Every row gives one point. To make a cloud, some directions were put in groups of two or more. Within a group, all points are equally far from the middle, so they leave a hole (a ring in 2 directions, a hollow ball in 3). The other directions are filled evenly. Then the cloud was stretched, turned, moved and blurred a little. How many holes are there, and how many directions does each take, smallest first?
(in the rows, 128 means zero)

Cloud (13 x 2):
[[ 62  91]
 [ 74 163]
 [ 70 138]
 [120 131]
 [151  69]
 [126 148]
 [ 64 123]
 [ 81 174]
 [167  78]
 [144 153]
 [129 157]
 [157  90]
 [172 100]]
Holes: 0

Cloud (19 x 3):
[[179 131 127]
 [134 139  98]
 [152  65 179]
 [106  84 161]
 [120 177 113]
 [173 103  63]
 [ 96  84 157]
 [ 95 142 154]
 [ 82 167  66]
 [109 152 169]
 [173  78 115]
 [ 52  78 157]
 [131 131 101]
 [195 153  81]
 [106 144 118]
 [ 66 139 167]
 [ 88 151  84]
 [150 113 136]
 [ 64 155  72]]
Holes: 0

Cloud (26 x 4):
[[ 70 171 117  68]
 [179 150 138 164]
 [175 141 158  77]
 [ 77 112 169  74]
 [177 118 123 122]
 [119 156 183 104]
 [130  74 117 134]
 [138 188 149  72]
 [176 119 188  82]
 [149  73 123 122]
 [ 78 127  94 104]
 [138 184 152  54]
 [174  80 142 105]
 [174 159 146 133]
 [115 116  80 166]
 [165 201 102  76]
 [ 93 173 157 164]
 [175 124 118  95]
 [ 78 182 127  78]
 [ 94 128 193 104]
 [183 111 159  79]
 [ 96  96 107 128]
 [138 149 191  95]
 [153 173  43 136]
 [ 89 170 152  89]
 [108  87 111 154]]
Holes: 1 (2)

Cloud (48 x 6):
[[165 132 104 103  35 113]
 [192 147 149 168 138 135]
 [152 156 218 121  75 136]
 [151 155 207  84 121 161]
 [105 119 107 136 159 193]
 [139 178 110 118 163 116]
 [ 67 106 131 126 121 160]
 [166 166 156 185 119 131]
 [160 202 138 163  92 135]
 [149 136  99  69 103 191]
 [128 155 168  91  77  80]
 [160  90  83 121 163 155]
 [118 125 184 164 112 201]
 [121 128 129 188  90 192]
 [170 157 116 106  60  81]
 [ 87 159 156  78  95 138]
 [174 128  99 168  93 107]
 [152 125 221 142 134 153]
 [137  96 139  59 103  91]
 [110  83 106 162  76 130]
 [123 204 117 143  62 145]
 [197 136  93  87 153 130]
 [205 126 108 142 130 144]
 [131 207 128 141  63 140]
 [155 193 134 122  75  94]
 [101 175  97  82  96 155]
 [199 169 132 105 155 139]
 [168 130  67  88 141 109]
 [113 154 111 137 170 184]
 [131 155 194 114  62  93]
 [118 163 159 194 104 140]
 [142 127 123 129 178 102]
 [152  74 152 155  81 144]
 [155 121 218 144  95 122]
 [176  87 145 163 113 140]
 [191 173 167  84 126 141]
 [124 138 208  93 136 171]
 [ 81 143 180 133  53 144]
 [150 185 138  94 118 193]
 [148 201 131 145  71 174]
 [135 154 220 129  79 160]
 [140 104 104 161 106  92]
 [ 62 123 156 124  90 145]
 [137 200 159 123  56 126]
 [111 195 106 130  56 147]
 [127 137 196  72 140 131]
 [128 138 150 165 144 207]
 [170 123  75  62 119 147]]
Holes: 3 (2, 2, 2)
